Each row is a point. The ring and each string are closed loops that go straight from each point to the next, and from the last back to the first. Before rounding, they use only three directions, however many columns there are. Count how often each string passes through the ring. Passing back the other way cancels.

Ring (7 x 4)
[[  8 -47 -16  44]
 [ 17 -42 -49  46]
 [ 18   2 -47  30]
 [ 11  35 -27  12]
 [ -9  70  31 -12]
 [-11  55  46  -7]
 [ -3   1  36  19]]
String (27 x 4)
[[-30  86 -17 -33]
 [ 10  83   4  -7]
 [ 17  66  19   5]
 [ 14  89  43  -5]
 [ 18  53  39  12]
 [ -4  25   4   8]
 [-33  68  28 -26]
 [-40  82  61 -35]
 [ 14  27  87  21]
 [ 18   1  40  33]
 [ -4  13  10  14]
 [-33  24  18  -9]
 [-17 -20  31  20]
 [ 40 -85  24  81]
 [ 34 -67   3  69]
 [ 39 -56  -5  67]
 [ 41 -80 -22  78]
 [ 10  -9 -10  30]
 [-17  -5 -34  11]
 [-18  -9 -49  11]
 [ -3   7 -18  15]
 [-21  25 -21  -3]
 [-20  22 -46  -3]
 [ 39 -15 -71  48]
 [ 48  -9 -45  52]
 [ 28   4 -17  35]
 [ -3  28 -12   7]]
Times through: 4

Ring (10 x 9)
[[ -9  19  -4   3  20  43 -60  -1   7]
 [ -2  15  -4  -2  16  36 -49   5  -3]
 [  9   5  -3  -9   6  10 -19  14 -14]
 [ 13  -2  -1 -14   0 -15   6  17 -14]
 [ 12  -7   1 -16  -4 -35  23  16  -4]
 [  6  -8  -1 -13  -5 -39  25  11   7]
 [ -1  -6  -6  -8  -4 -32  18   4  18]
 [-10  -1 -11   0   1 -10  -4  -5  27]
 [-17  11 -10   6  13  23 -40  -9  28]
 [-16  17  -8   6  18  35 -54  -8  22]]
String (24 x 9)
[[  3   6   6 -10   9 -10 -10  10   4]
 [  6  -9 -13  -9  -8 -18  14   9  -1]
 [ 13 -14  -3 -17 -11 -51  41  16   0]
 [  9  -9   6 -17  -5 -56  37  14   9]
 [  0   6  10 -11  10 -22  -2   8  13]
 [ -1  -3 -11  -4  -2  -9   0   3  11]
 [ -2  -1 -11  -3   0  -2  -7   2  10]
 [ -6  -5 -17  -1  -4  -7   0  -2  17]
 [ -7  -6 -22   1  -6   1  -4  -3  17]
 [ -4   1 -12  -2   2   4 -13   1  11]
 [-15  -1 -27   8  -2  19 -22 -11  26]
 [-27  23  -5  11  25  40 -66 -16  40]
 [-17  26   8   3  30  31 -63  -6  26]
 [-13  24   6   1  27  31 -59  -3  19]
 [ -5   8  -6  -2   9  13 -27   2   9]
 [ -7   6 -17   3   6  31 -37  -2   6]
 [ -8  18 -11   4  18  57 -67  -1  -1]
 [ -3  25  10  -4  28  39 -63   7  -3]
 [  0  15   5  -6  18  19 -38   8  -2]
 [  4  17  12 -10  21  15 -38  13  -7]
 [  2   1 -10  -5   2   6 -13   7  -1]
 [ 11  -6 -14  -9  -6   1   0  14 -17]
 [ 21  -4   4 -20  -1 -21  12  25 -26]
 [ 17   1  14 -20   5 -30  11  23 -15]]
Times through: 4
String (26 x 9)
[[-24  21  -6  10  23  40 -63 -14  34]
 [-17   8 -21   9   8  32 -41 -12  25]
 [ -6   1 -17   1   2  13 -20  -2  11]
 [ -7  12   0  -3  14  12 -32   1  13]
 [-16  30  11   2  33  38 -70  -4  21]
 [-19  30  -3   9  31  66 -88  -9  16]
 [ -9  13 -17   6  13  52 -58  -4   4]
 [ -3   6 -12  -1   6  23 -31   3   1]
 [ -1  10  -2  -5  11  15 -30   6   0]
 [  5  18  12 -10  21  18 -40  14 -11]
 [ 16   4  -2 -13   5  13 -18  20 -29]
 [ 12  -6 -14 -10  -6   1   0  15 -19]
 [  5  -5 -14  -6  -4  -1  -2   8  -5]
 [  4   8   6 -10  11  -4 -15  11   0]
 [ 15   6  14 -18  10 -15  -5  22 -17]
 [ 21  -3   1 -19  -2 -13   7  25 -30]
 [ 15  -6 -11 -12  -5   0   0  18 -24]
 [ 14  -2 -12 -10  -2  13 -12  17 -26]
 [  3   0 -15  -4   0  13 -16   6  -5]
 [ -1  11   3  -6  14   8 -28   6   5]
 [ -4  23   9  -4  26  31 -55   6   2]
 [-14  35   5   5  37  69 -95  -3   6]
 [-17  20 -14  10  20  60 -73  -9  14]
 [ -9   6 -16   3   6  25 -34  -4  12]
 [ -8  13  -1  -1  15  15 -34   0  14]
 [-19  24   3   5  27  33 -62  -9  29]]
Times through: 5

Ring (8 x 14)
[[ -3 -14  36 -27  18   4 -40  -6  -4 -26 -19 -41   6  17]
 [-12 -11   6 -29  32   3  -9  -4   1  18  -3   5   2  14]
 [-12  -1 -14 -20  30  -5  15  -2  -7  33  11  37   0  -6]
 [  5   5 -29  -8  12 -16  27   2 -15  21  30  65  -4 -34]
 [ 31  -2 -21  -5  -9 -19   8   6 -14 -18  36  57  -8 -43]
 [ 37  -5   3  -5 -18 -17 -17   5 -17 -51  23  20  -4 -38]
 [ 26  -3  27  -6 -16 -13 -35   0 -21 -66   1 -20   3 -26]
 [  6  -7  44 -16   3  -2 -46  -5 -16 -54 -20 -51   8   1]]
String (24 x 14)
[[ 19  15  37  10 -26 -21 -32  -3 -44 -84  -7 -35  10 -46]
 [ 15  11  49   6 -22 -17 -43  -4 -41 -90 -17 -55  12 -35]
 [ 30 -13  54 -12 -19  -5 -66  -2 -16 -94 -16 -63   5  -8]
 [ 20 -16  25 -20   0  -3 -38   0  -4 -44   0 -18   0  -2]
 [ 21 -21  26 -26   4   1 -42   0   3 -42  -2 -21  -1   7]
 [  0  -1  21 -13   8  -6 -20  -4 -18 -26  -6 -16   5 -10]
 [-22   2  52 -17  20   1 -40 -11 -23 -34 -37 -68  15  12]
 [ -9 -24  44 -38  29  13 -50  -7   8 -19 -27 -55   6  39]
 [-27  -4  35 -26  34   6 -26 -10 -10   0 -29 -43  11  22]
 [-16 -25  19 -43  43  14 -26  -6  16  21 -14 -17   1  41]
 [-18 -20   5 -40  45  10 -10  -5  13  36  -5   5   0  32]
 [-31  13   5 -12  32  -6  11  -8 -24  24  -9   5  10  -8]
 [  4  -5   1 -17  14  -6  -6  -1  -9  -4   8  16   0 -10]
 [ 13 -17 -13 -27  18  -2  -3   3   7  12  21  39  -7  -2]
 [ -3  -5 -41 -22  30  -8  35   3   1  55  34  81  -7 -15]
 [ 23 -19 -26 -26  14  -5   5   6  11  15  35  62 -12 -10]
 [ -1   7   0  -6   9 -13   4  -2 -23  -7   8  18   3 -26]
 [ 21 -13  -8 -19   6  -7  -7   3  -1 -10  22  33  -6 -14]
 [ 47 -16 -44 -16  -7 -16  16  12   6   1  58  95 -18 -38]
 [ 50 -11 -38  -9 -16 -20  12  12  -3 -17  56  86 -16 -48]
 [ 44 -18 -15 -17 -10 -12 -10   8   3 -28  38  49 -12 -26]
 [ 18   0   2  -7  -4 -14  -8   1 -18 -28  15  18  -1 -30]
 [ 43 -21  -1 -19 -11  -9 -25   7   3 -41  27  26 -10 -19]
 [ 53 -18  11 -12 -26 -13 -37   7  -5 -71  24   9  -8 -29]]
Times through: 0

Ring (10 x 14)
[[ -2   3  32 -14 -22  -1  -2  -7   1 -14   6   2  -5  19]
 [  0   6  24  -3 -34  20  -8  -8   0 -21   0 -12  -2  25]
 [  3   9   7   8 -38  41 -11  -6   0 -25  -8 -24   3  23]
 [  8   7 -15   9 -26  57  -8  -7  -5 -14 -11 -30   6  29]
 [ 12   3 -32   1  -5  63   0  -8 -12   6  -9 -29   7  38]
 [ 12   1 -35  -7  10  52   7  -6 -13  16  -6 -19   6  35]
 [  6   2 -17 -15  20   9  14   2   1  10   2  11   2   6]
 [  1   4   2 -18  17 -18  15   7  12  -1   6  27   0 -14]
 [ -4   5  27 -20   5 -37  12   7  17 -12  10  35  -4 -19]
 [ -4   3  34 -19 -10 -21   4  -2   7 -12  10  18  -6   4]]
String (28 x 14)
[[ 19  -6 -62 -15  31  76  13 -14 -31  47  -5 -31   7  65]
 [ 14  -1 -47 -15  34  40  18  -2 -12  30  -2  -5   6  26]
 [  2   8  -5  -6   6  -3  10   9  15 -12  -1  18   3 -18]
 [  2   6   3  -7  -5   8   4   1   7 -10   0   5   1   3]
 [  6   0 -13 -19  18  15  13  -3  -6  16   4   5   1  20]
 [  7  -2 -19 -25  33   5  20   0  -5  24   6  15   1  14]
 [  5   2 -19 -23  39 -14  24   8   8  16   6  30   2 -12]
 [  2   6  -6 -11  13  -6  13   8  13  -6   1  21   2 -15]
 [  3   6  -2  -7   0   6   6   3   9 -10   0   9   2  -3]
 [  8   0 -19 -13  10  31   8  -5  -9  13   0  -7   2  28]
 [ 16  -5 -47 -16  23  66  11 -14 -28  39  -3 -27   5  60]
 [ 21  -4 -67  -6  19  95   7 -16 -33  40 -11 -45  10  70]
 [ 12   6 -34   6  -8  62  -1  -5  -7  -1 -12 -27   9  29]
 [  4   8  -5   2 -15  28  -1  -1   4 -15  -6  -9   4  10]
 [  6   5  -7   0 -17  39  -3  -6  -4  -8  -5 -18   3  25]
 [  9   5 -12   6 -29  66 -10 -13 -13  -7  -9 -39   5  47]
 [  4  12   5  19 -53  57 -18  -7   2 -37 -13 -36   6  25]
 [  1  12  15  14 -48  36 -15  -3   8 -40  -9 -21   3  11]
 [  0  11  17   8 -36  18  -9   0  12 -36  -6  -7   2   0]
 [  4   4   4  -6 -15  25  -1  -6  -2  -8  -1  -9   1  22]
 [  5   4   4  -2 -26  42  -7 -11  -9  -9  -4 -24   1  38]
 [  5   8   7  11 -48  58 -17 -12  -7 -25 -10 -38   3  40]
 [  3  14   8  21 -55  51 -19  -4   7 -43 -14 -31   6  16]
 [  7  11  -7  18 -44  63 -15  -7  -1 -29 -14 -37   7  28]
 [ 12   4 -24   8 -25  76  -9 -13 -16  -3 -12 -43   7  50]
 [  6   3  -8  -6  -8  35   1  -7  -7   1  -2 -14   2  29]
 [  7   4 -10  -5  -7  34   2  -5  -5  -1  -3 -12   3  24]
 [ 15  -3 -38 -11  10  66   6 -14 -25  28  -5 -31   5  58]]
Times through: 4

Ring (6 x 14)
[[  0  13  53 -17   3  -4 -18  10  15   5  33  16 -24   7]
 [  4  21  26 -36 -19  11   3   4   3 -13  37  33 -28  15]
 [ -2  22  -2 -30 -42 -30  21  -7 -35 -42  25   8 -28   2]
 [ -6  18   4 -16 -39 -69  18  -4 -48 -51   9 -25 -21 -12]
 [-10   9  33   4 -15 -82  -5   2 -33 -29   7 -40 -16 -20]
 [ -8   7  51   4   1 -56 -20   4 -10  -5  19 -21 -19 -12]]
String (28 x 14)
[[  6  25  12 -47 -30  23  13   0  -1 -21  40  45 -31  20]
 [ -1  17  14 -29 -23  10   2 -14  -6  -4  49  46 -37  14]
 [ -5  13  20 -16 -19 -16  -3 -13 -14  -6  41  25 -33   5]
 [  2  20  37 -28 -13 -10  -1  12   2 -18  24   9 -21   7]
 [ 10  25  53 -42  -3  19  -5  30  27 -14  22  19 -16  17]
 [  7  20  49 -36   0  31 -12  13  28   6  41  42 -27  21]
 [  1  15  36 -25  -6  18 -12  -4  13  10  48  44 -33  16]
 [ -5  12  23 -14 -18 -23  -4 -10 -14  -8  36  16 -31   2]
 [  5  23  40 -34 -13  -8   2  21   5 -25  18   5 -17   8]
 [ 10  28  35 -50 -16  25   6  21  17 -21  28  31 -21  20]
 [  5  24   9 -45 -31  22  13  -4  -4 -19  43  47 -33  20]
 [ -3  18  -4 -29 -39  -9  15 -20 -28 -22  43  35 -37   9]
 [ -5  18 -16 -27 -48 -23  22 -25 -42 -33  40  28 -38   4]
 [ -8  14  -1 -15 -37 -43  12 -19 -40 -29  31   7 -32  -4]
 [  0  20  27 -25 -22 -34   6  11 -15 -34  14  -9 -18  -1]
 [ -1  24   9 -28 -39 -56  22   9 -38 -58   3 -25 -15  -7]
 [ -8  19  -8 -15 -50 -90  28  -5 -65 -69  -1 -42 -18 -19]
 [-13  12  -6  -1 -44 -95  18 -17 -67 -52  10 -36 -24 -22]
 [ -8  13  14  -7 -28 -63   6  -8 -38 -33  18 -17 -24 -11]
 [ -2  18  29 -19 -20 -42   4   9 -18 -32  13 -14 -18  -4]
 [ -1  19  29 -21 -21 -44   5  12 -19 -36  10 -18 -16  -5]
 [ -3  17  24 -18 -23 -48   6   6 -24 -35  13 -16 -19  -6]
 [  0  24  16 -27 -35 -63  21  17 -36 -62  -5 -36 -11 -10]
 [ -6  21  -9 -22 -51 -72  29  -6 -58 -64   6 -26 -21 -12]
 [ -9  16 -16 -16 -50 -59  24 -23 -59 -46  25  -3 -32  -9]
 [ -6  16  -4 -19 -40 -41  16 -18 -42 -34  30   8 -32  -3]
 [  2  22  25 -31 -24 -24   9  12 -12 -35  16  -2 -19   3]
 [  6  27  15 -45 -31   2  17  10  -8 -36  24  20 -23  13]]
Times through: 5
